Every row gives one point. Two turns around zero, p and q, are shown by what they do to some points. Write where each new point lands after one turn and then the other. Backwards means that the second turn is done in reverse. Each puzzle has new turns, and all numbers are rounded.

Turn p:
[29, 37, 10] -> [40, 16, -22]
[-28, 26, -33] -> [-30, 35, -21]
[20, -3, -9] -> [7, -14, -16]
[-21, -60, 31] -> [-17, -37, 58]
Turn q:
[-46, -13, -31] -> [-54, 14, -11]
[70, -21, -18] -> [55, 2, -52]
[-7, -27, -2] -> [-14, -16, -18]
[20, 40, 51] -> [42, -12, 52]
[-15, 11, 7] -> [-9, 1, 18]
[-22, 10, -8] -> [-20, 12, 10]
Where do these land?
p, then q backwards: [-52, 36, 4] -> [-22, 44, -40]
p, then q: [10, -18, -18] -> [-20, -5, -18]
p, then q: [-3, -12, 21] -> [10, -21, 6]
q, then p backwards: [-31, -17, 10] -> [-13, -30, -17]
p, then q: [76, 10, -17] -> [17, 22, -73]

Turn p:
[29, -20, -15, -22, 21, 39] -> [11, -27, 2, -39, 3, 39]
[-10, -31, -24, 17, -19, -15] -> [-4, -17, -7, 7, -42, -17]
[20, 41, 22, -8, -35, 43] -> [-24, 56, 0, -20, 11, 39]
[17, -26, 42, 35, 23, -35] -> [20, -16, 47, 53, -4, 2]
[-27, 10, 31, -12, -11, -16] -> [-3, 26, 19, 3, 12, -33]
[-4, 3, -20, 5, 18, -36] -> [21, -17, -21, 23, 3, -20]
[-12, 42, -24, -19, -17, -17] -> [5, 29, -45, -4, 11, -20]
[-14, -18, -12, 5, 21, 37] -> [-26, -35, 4, -22, 6, 10]
Turn q:
[-18, 20, -40, -4, 50, 12] -> [26, 11, -41, 14, 33, 36]
[15, -24, 31, 7, -7, -34] -> [2, -6, 20, -9, -2, -50]
[-44, 15, -11, 27, -32, -22] -> [-49, 44, -6, 5, 9, -6]
[-15, -6, -46, -8, 4, 5] -> [-13, -6, -41, 17, 6, 16]
[10, 9, 29, -31, 5, -5] -> [9, -21, 21, -30, 12, 1]
[8, -32, 60, -4, -5, 8] -> [7, -26, 59, 7, -1, -25]
[33, 3, 30, 17, -16, 9] -> [15, 5, 31, -10, -34, -10]
[9, 16, -53, -3, 1, 27] -> [3, 1, -43, 8, -21, 39]
Where do these land?
q, then p: [17, 26, -23, -19, -1, -7] -> [8, -2, -21, -37, -5, 4]
q, then p: [-33, 26, 11, 14, -18, -25] -> [-7, 12, -10, 0, 46, -26]
p, then q backwards: [-7, -28, 15, 19, 5, -16] -> [7, -29, 21, 6, -9, 15]
q, then p backwards: [13, 21, 22, -12, 2, -16] -> [-4, -11, 8, -34, 0, 12]
p, then q: [5, 24, -3, 23, -11, 31] -> [-12, 13, -1, 21, 14, 36]
p, then q: [-18, -37, -22, -37, -8, 63] -> [-37, -69, 6, -13, 30, 17]
p, then q: [-3, 22, 21, -9, -18, -12] -> [11, 25, -1, -25, 6, 8]
q, then p: [17, 11, -2, 7, -26, -21] -> [10, 24, -13, -11, -4, -24]
p, then q: [10, -66, -17, 13, 76, 4] -> [13, -61, 26, 56, -17, -51]
